Every row gives one point. The points of each table are mixes of a few directions, plus a little noise. Count the directions of each table, and those that both share. Where both have some left over, give the other angles between the two spaces (their principal angles), to ten degrees, smallest first.

First, 4 rows:
[[ 39 -42]
 [-49  50]
 [ -5   5]
 [ 13 -14]]
Second, 6 rows:
[[-46  47]
 [-18  20]
 [ 32 -34]
 [ 22 -22]
 [ 37 -39]
 [-25  30]]
Directions: first 1, second 1, shared 1

First (4 x 2):
[[-31  -2]
 [-55   2]
 [ 61   0]
 [ 24  -1]]
Second:
[[-38  -1]
 [ 17   2]
 [-75  -2]
 [ 79   0]
 [ 36   0]
 [-10  -2]
 [-12   0]]
Directions: first 1, second 1, shared 1

First, 5 rows:
[[ 18 -31  30]
 [-15   0 -58]
 [  4 -35 -29]
 [ 14  15  67]
 [-19  51  -9]]
Second (6 x 3):
[[  2  30  43]
 [-19  13 -56]
 [  5  -4  11]
 [ 35 -81  36]
 [ -5  -8 -27]
 [-18  50  -9]]
Directions: first 2, second 2, shared 2

First, 8 rows:
[[-11  16  -1  12]
 [-11  12  17  70]
 [ 30 -37 -11 -78]
 [-35  47  -1  47]
 [-16  21  -7   1]
 [ 33 -44  -5 -65]
 [ 28 -41  25  38]
 [-19  27 -15 -21]]
Second:
[[-79 104 -27  27]
 [ 30 -27   7  -7]
 [ 27 -27   9 -11]
 [ -7 -36  19 -29]
 [-19  52 -14  17]
 [  0 -10  -6  10]
 [ 35  -4  17 -22]
 [ 16 -54  -7  18]]
Directions: first 2, second 3, shared 1; angles 50

First:
[[ 16  12  -6   6  -7 -36]
 [ 12 -12  12  -4 -23  -4]
 [-31  -6  -6  -8  26  43]
 [  9  22 -16  12   9 -32]
 [ -8 -54  44 -25 -39  59]
 [ -8  -3  -1  -4   6  12]
 [ 38  34 -14  19 -17 -80]
 [ 27  46 -30  23   8 -75]
 [-55 -38  10 -22  34 112]]
Second, 8 rows:
[[-74  -3 -38 -47 -38 -34]
 [ 82   3  40  51  43  38]
 [-32  -1 -17 -21 -17 -15]
 [ 69   7  36  48  35  31]
 [-10   1  -5  -8  -9  -4]
 [-19   0  -8 -15  -9 -10]
 [ 45   1  22  29  22  21]
 [-55  -5 -29 -39 -28 -25]]
Directions: first 2, second 1, shared 0; angles 90

First, 8 rows:
[[ -8 -48 -19  -8 -10  14  16  70]
 [  8 -60 -12   3 -22  21  22  51]
 [-34  45  -9 -22  31 -20 -18  20]
 [ 61 -60  23  40 -49  30  24 -61]
 [ 12 -14   4   8 -10   6   5  -9]
 [  3  57  18   5  15 -18 -20 -71]
 [-59  75 -17 -38  53 -34 -30  40]
 [ 16   5  12  12  -7   1  -1 -40]]
Second:
[[ -4  77 -41   2  32 -18  43  -1]
 [  4 -71 -52  22  -2  -4  12  32]
 [  1 -55  19  11 -32  41 -62  15]
 [ -9  65 -51   3  39 -30  41   0]
 [ -4  35  71 -17 -15  23 -49 -31]
 [  1 -52  51 -17 -15 -15  -1 -14]
 [ -9  36  51 -24  11 -28   1 -42]
 [ -7 -32 -23   3  17 -33   9   0]
 [ 22  -1 -22  21 -33  61   9  39]]
Directions: first 2, second 4, shared 1; angles 60

First:
[[ 42 -45  13  78  73 -46  12 -10]
 [ 31   5 -15   9  -7 -22  26   1]
 [ 32  24 -22  -5 -33 -22  34   6]
 [ 14 -41 -36 -33 -37   6  -4   8]
 [ 14  -7 -35  21 -29  36   9  27]
 [-30  23   7 -29   8  32  -4  -7]
 [-20  37   1 -28 -34  17  -2   5]
 [-48   8  28  19 -51  27 -62  28]
 [-35  -4  59 -31 110 -26  -9 -59]]
Second (9 x 8):
[[-35  -7  -5  59   1  50 -10  -7]
 [ 88  -6  25 -52 -11 -26  13 -21]
 [-88 -15 -55 -15  14  30  -6  26]
 [-42 -24 -26   6  37 -23  11 -14]
 [ 35  26 -14 -16 -19  11  17  35]
 [  9  49   9  24 -19 -10   3  41]
 [ 34 -21   2  -8   9  -2  13 -26]
 [ 65 -23  -8  17  17   5  36 -32]
 [-67  21  73 -15 -28 -35 -77  -3]]
Directions: first 5, second 5, shared 3; angles 40, 80

First:
[[ 47  24  -8 -11   1  10  16 -20  -9]
 [-31 -21  -1 -37 -48 -67   3  52  39]
 [-27 -27 -41  60  17 -59  52  45   5]
 [ -1  -3  49 -86 -33  47 -81 -14   8]
 [-12 -17  -1 -18 -14 -18  -9  25  11]
 [ 24 -37 -49  52  53   2  25  26 -32]
 [  4  40  15  19   2  17  15 -43  -3]
 [ 26  50  21 -13 -14  20   8 -47   2]
 [-28  -9  16  35  36  50 -30 -24 -21]]
Second, 9 rows:
[[-13 -27  52  24 -77  36  11  -3 -43]
 [  0   1  -1   1   0   0   1   0  -1]
 [ 18  38 -69 -34 105 -51 -14   4  59]
 [  0  -5   7   4 -11   5   3   0  -6]
 [-16 -33  62  28 -92  43  13  -3 -53]
 [  0   0  -2   0   4   0  -1   1   3]
 [ -3  -6  12   6 -21   8   5   0 -11]
 [ 16  40 -73 -36 108 -52 -16   4  61]
 [ -3  -6  12   5 -18   8   1   1 -10]]
Directions: first 4, second 1, shared 0; angles 70
